Rows are points. Each table stands for the endless flat space through its points: a line for two points, a plane for three, and so on. Write the one point that lies in both, or say that there is none.

First (2 x 3)
[[-3.4  2.7  2.2]
 [ 0.1  0.2  0.7]]
Second (2 x 3)
[[-3.4  1.9  3.0]
 [-1.3  1.6  0.9]]
They share: [-2.0  1.7  1.6]

First (5 x 8)
[[-1.7  0.1 -3.8  2.0 -4.6 -3.2 -0.3 -2.6]
 [-0.7  2.8  1.3 -2.0 -3.2 -0.3 -0.9 -5.9]
 [ 1.3  1.7 -2.4  2.4 -4.2  0.0  0.7 -0.4]
 [ 0.9  0.4 -2.7  5.6 -2.7 -2.3  3.8 -1.0]
 [-2.2 -0.5 -5.3  1.6 -5.3 -3.0 -1.5 -1.4]]
Second (2 x 8)
[[ 0.5  1.8 -2.0  3.1 -2.1 -2.9  3.0 -3.3]
 [ 1.1  2.5 -2.5  3.3 -1.5 -3.4  3.7 -3.8]]
They share: no point

First (5 x 11)
[[ 2.0 -1.4  1.7  0.8  1.3 -4.4  1.0 -1.3  4.0  3.6 -4.1]
 [ 4.3  1.4 -2.9 -0.2 -3.1 -1.3  0.2 -2.3  0.8  1.5  0.4]
 [ 2.8 -2.5  0.0  3.1 -4.6 -2.2  2.7 -3.8 -2.9  5.9  3.1]
 [ 2.3  2.5 -2.8  1.1 -2.7 -1.2  0.8 -3.6  0.4  1.1  0.8]
 [-0.1  0.5 -0.4  3.9 -3.5 -2.0  3.2 -6.0 -2.0  3.9  2.4]]
Second (3 x 11)
[[ 0.3  2.9 -2.4  2.6 -3.2 -3.3  2.2 -1.3  1.6  4.7 -0.9]
 [-0.9  2.3 -3.9  0.5 -3.2 -1.2  2.2 -3.4  2.2  5.6 -3.0]
 [ 0.5  0.9 -2.9  0.7 -2.0 -0.8  1.2 -3.4  1.2  4.0 -1.6]]
They share: [ 2.0  0.6 -1.4  2.2 -1.4 -2.0  0.7 -2.0  0.3  2.6  0.5]

First (7 x 18)
[[-1.2 -2.1 -1.2 -4.6 -2.9 -1.8 -2.5 -1.4  0.5 -3.8 -0.5 -1.5 -2.2  1.5
   4.1  2.6  0.7  2.6]
 [-1.5 -0.9 -2.0 -4.1 -4.9 -4.1 -2.6  0.5  0.8 -3.3  3.2 -1.4 -1.1  1.3
   4.4  5.0  0.8  2.5]
 [-5.5  0.6  0.8 -2.2 -1.5 -3.5 -1.3 -3.2  1.0 -3.7  0.9 -3.1 -2.2  4.0
   2.6 -1.6  0.5  7.4]
 [-2.5 -1.3 -1.3 -4.8  2.9 -1.3  0.3 -2.5  2.7  2.1  6.3 -1.2 -3.1  3.0
   3.9 -1.5  1.8  3.5]
 [-5.0 -2.9  2.9 -1.7  4.0  3.4  4.1 -3.4  1.9  0.4  3.6 -1.7  2.8  3.1
  -0.4 -4.2 -1.1  0.8]
 [-2.5 -3.4  3.0 -1.2  2.9  2.7  3.9 -2.8  1.2  1.1  4.5 -1.3  1.4  1.4
  -0.6 -3.4  0.1  0.8]
 [-2.5 -1.0 -3.3 -3.3  3.2  2.9  4.5 -5.4  5.0 -0.9  4.8 -2.1 -1.0  3.6
   3.5 -1.2 -3.9  1.6]]
Second (5 x 18)
[[-3.6  0.6  2.7 -4.9 -0.7 -2.4  0.7 -4.1  3.8  2.9  3.9 -0.2  0.6 -0.1
  -2.2 -1.0 -1.2  5.5]
 [-1.0 -1.8  5.6 -3.3 -0.6  0.2  0.0 -5.4  1.6  2.2  3.4  1.0  1.2  2.5
  -0.8  0.4  0.0  4.9]
 [-2.6 -3.3  0.8 -1.3 -1.8 -0.7 -1.7  0.9 -1.9 -5.9 -0.8 -4.0 -0.8  3.1
   4.5  1.4  1.9  0.7]
 [-1.4 -4.8  0.8 -6.0 -3.0 -5.0  1.8 -1.3  0.4 -0.7  1.4 -0.4  2.1 -1.9
   5.5 -0.6  3.4  1.1]
 [-5.2  2.6  0.5 -1.6 -0.5 -1.0 -1.1 -0.8  2.8 -2.4  1.3 -4.8 -2.1  1.9
  -1.3 -0.4 -0.8  4.9]]
They share: no point
